Each row of a before or after table is a point. The points were changed in one or more steps. Then noise was added and the rows were shuffled. The steps act on columns, c1 being the first. What was done? A step turns or swaps two columns, mirrors them in a line or flattens them onto one, adds a multiple of one to another, or multiplies or shifts one. Angles are multiples of 10 degrees, from the lower column toward the higher: turns from -170 to 170, lines from 10 to 170 but not 90. Use the fewest steps. Two steps may share a column if one is a turn and the other turns, adds or multiplies; they go together, in the order done. Otherwise the lowest column goes first.
(in the rows, 100 means zero)

Before:
[131 76 63]
[74 121 126]
[156 154 132]
[114 148 76]
[124 142 63]
[64 77 117]
[92 130 94]
[88 85 63]
[71 81 102]
After (9 x 3):
[123 81 95]
[58 95 44]
[111 135 102]
[115 145 131]
[136 95 140]
[121 57 60]
[92 20 152]
[110 52 39]
[97 119 38]
Steps: turn c1 and c2 by -140 degrees; multiply c3 by 1.6

Before:
[91 148 102 122]
[123 97 52 136]
[33 106 106 138]
[33 124 127 74]
[110 79 39 125]
[54 105 138 88]
[76 136 131 148]
[51 76 114 95]
[103 70 86 101]
[96 134 91 114]
[82 67 107 134]
After, 11 rows:
[76 160 133 147]
[103 53 89 105]
[55 110 137 94]
[120 101 51 140]
[83 46 107 132]
[93 177 103 116]
[35 110 110 135]
[93 155 91 116]
[108 64 46 129]
[52 59 111 101]
[27 136 123 76]
Steps: multiply c2 by 1.6

Before (14 x 8):
[92 128 81 87 114 159 89 99]
[97 120 125 5 105 108 92 104]
[74 70 90 122 118 128 96 71]
[103 109 123 97 104 112 102 103]
[107 116 116 100 120 115 100 104]
[102 129 111 115 66 106 102 85]
[90 120 30 29 88 121 60 80]
[103 110 121 7 74 172 96 86]
[110 106 126 117 118 123 84 57]
[94 117 46 108 94 107 100 65]
[107 96 117 98 29 115 83 107]
[56 115 92 108 88 143 89 72]
[62 102 125 114 60 115 55 108]
[62 85 75 95 110 106 88 80]
After:
[91 86 94 110 118 93 115 113]
[97 67 112 107 65 95 102 113]
[94 146 92 188 106 106 109 123]
[61 109 133 65 119 104 99 94]
[47 152 110 175 73 77 145 123]
[47 89 105 127 114 95 132 80]
[89 80 143 104 95 101 100 52]
[94 104 92 101 28 108 121 114]
[79 131 131 167 87 132 125 35]
[71 115 126 93 111 123 84 80]
[39 84 131 104 86 111 100 96]
[89 84 138 90 117 102 128 132]
[63 89 85 92 63 148 105 123]
[92 95 94 108 104 94 109 122]
Steps: turn c1 and c6 by 50 degrees; turn c6 and c7 by 120 degrees; turn c2 and c4 by 140 degrees; turn c3 and c8 by 100 degrees

Before (8 x 9):
[69 138 84 115 63 126 84 126 84]
[132 142 108 83 92 110 34 113 55]
[87 103 116 155 41 105 63 139 92]
[118 98 59 145 147 151 126 81 114]
[146 146 163 64 55 90 86 94 78]
[128 94 75 121 146 143 144 134 91]
[98 63 109 124 101 183 125 121 133]
[119 158 123 107 67 107 57 139 116]
After:
[71 92 62 106 91 64 57 101 48]
[122 69 76 101 129 66 37 76 85]
[89 64 42 118 126 74 91 76 60]
[119 122 140 119 47 74 106 148 85]
[147 95 65 85 171 108 52 96 88]
[125 145 139 108 67 43 113 102 36]
[132 43 93 97 111 83 46 98 38]
[98 119 101 110 108 22 140 136 57]
Steps: turn c2 and c7 by -80 degrees; mirror c3 and c5 in the line at 40 degrees; multiply c4 by 0.4; turn c6 and c8 by 140 degrees; add 1 times c6 to c9

Before, 11 rows:
[116 88 115 82 118 67 109 66 97 102 85 116]
[103 106 94 99 72 145 101 142 80 95 118 115]
[116 99 97 83 91 66 104 104 74 105 96 72]
[119 82 82 93 87 56 106 142 99 103 76 116]
[124 85 117 84 20 69 84 145 82 124 58 95]
[86 80 113 102 105 63 72 129 119 102 57 94]
[107 195 101 97 117 69 123 115 97 112 58 113]
[131 102 103 133 81 70 122 126 92 118 75 78]
[116 96 112 101 75 73 78 34 88 117 176 94]
[123 95 113 85 121 100 100 142 117 106 102 103]
[126 138 111 106 91 77 71 123 107 76 60 99]
After:
[78 182 153 101 114 78 111 115 97 103 58 119]
[116 90 110 79 122 82 99 143 105 96 104 103]
[61 76 106 96 104 96 93 126 117 101 58 79]
[79 77 108 85 121 69 107 64 91 100 85 119]
[69 93 75 94 85 61 108 139 96 99 75 116]
[90 98 106 133 77 58 93 129 109 106 76 95]
[84 89 110 105 73 75 91 33 92 108 174 87]
[83 79 108 96 17 59 95 145 79 111 55 90]
[81 102 100 98 92 70 89 106 68 101 93 79]
[93 127 128 103 91 64 94 121 113 91 56 86]
[139 109 104 113 72 117 103 141 84 100 117 109]
Steps: turn c1 and c6 by -60 degrees; turn c2 and c3 by 30 degrees; turn c4 and c9 by 30 degrees; flatten c7 and c12 onto the line at 60 degrees; multiply c10 by 0.4
